Each row of a before or after table is a point. The points were changed in one or more steps. Then noise was added and the rows were shuffled. The steps act on columns, c1 being the first. Name the steps. A step turns or swaps two columns, mirrors them in a line or flattens them onto one, adds a multiple of one to another, or multiplies or shifts one. Angles are multiples of 10 degrees, from the lower column toward the higher: turns from -170 to 170, lines from 10 to 170 but not 90. Use the fewest steps. Two steps may share a column if one is a turn and the other turns, adds or multiplies; they go together, in the order done. Otherwise the lowest column goes first.

Before (14 x 3):
[[ 0.04 -0.12 -0.21]
 [ 0.19 -0.30 -0.41]
 [ 0.04 -0.04 -0.08]
 [-0.26  0.04  0.46]
 [ 0.03 -0.32 -0.11]
 [ 0.38 -0.36  0.07]
 [ 0.07  0.29  0.02]
 [ 0.02 -0.17 -0.84]
 [ 0.58  0.04 -0.13]
 [ 0.33 -0.69 -0.06]
 [ 0.11 -0.09  0.34]
 [-0.16  0.63  0.27]
 [ 0.14  0.05  0.18]
 [-0.13 -0.01  0.33]]
After (14 x 3):
[[-0.32  0.04  0.45]
 [-0.25 -0.01  0.37]
 [-0.22  0.59  0.26]
 [ 0.33 -0.72  0.11]
 [ 0.61  0.02  0.10]
 [ 0.32 -0.28 -0.42]
 [ 0.05  0.33  0.08]
 [ 0.32 -0.31  0.23]
 [ 0.28 -0.15 -1.00]
 [ 0.06  0.03  0.28]
 [ 0.14 -0.13 -0.29]
 [ 0.08 -0.32 -0.11]
 [ 0.06 -0.03 -0.11]
 [ 0.02 -0.06  0.51]]
Steps: turn c1 and c3 by 20 degrees; multiply c3 by 1.3

Before (13 x 6):
[[ 0.05 -0.21  0.03 -0.08 -0.10  0.50]
 [ 0.17 -0.25  0.00 -0.01 -0.21  0.29]
 [ 0.49 -0.23  0.33 -0.46  0.20 -0.02]
 [ 0.68  0.06  0.28 -0.37  0.21  0.30]
 [ 0.13 -0.01  0.23  0.17  0.48  0.41]
 [ 0.71  0.21  0.07  0.36 -0.03  0.13]
 [-0.10  0.05 -0.29 -0.41 -0.02  0.09]
 [ 0.45  0.11 -0.21  0.10  0.21  0.09]
 [ 0.11  0.45  0.52  0.00  0.24 -0.35]
 [ 0.01  0.15 -0.32  0.17 -0.24  0.60]
 [-0.09  0.44 -0.22 -0.01 -0.47  0.25]
 [ 0.50  0.13  0.34  0.09  0.40 -0.20]
 [ 0.02 -0.07  0.60 -0.61 -0.42 -0.11]]
After (13 x 6):
[[ 0.47 -0.05 -0.33  0.07  0.44  0.22]
 [-0.08 -0.04  0.55  0.32 -0.11 -0.05]
 [-0.51 -0.49  0.21 -0.13 -0.05 -0.16]
 [ 0.28 -0.10 -0.03  0.58  0.62 -0.26]
 [ 0.28 -0.13  0.16 -0.23  0.40 -0.06]
 [-0.22 -0.28  0.15 -0.32  0.06 -0.57]
 [ 0.21 -0.37 -0.47  0.30  0.08  0.42]
 [ 0.17 -0.20 -0.33 -0.35  0.70 -0.08]
 [ 0.47 -0.05 -0.31 -0.06  0.03 -0.42]
 [-0.17  0.20  0.01  0.00  0.19 -0.34]
 [-0.12  0.15  0.06  0.10  0.04 -0.56]
 [ 0.31  0.22  0.05  0.68  0.46 -0.06]
 [-0.42  0.13 -0.12  0.96  0.08  0.08]]
Steps: mirror c1 and c5 in the line at 40 degrees; turn c2 and c6 by 170 degrees; multiply c4 by 1.3; turn c3 and c4 by 150 degrees
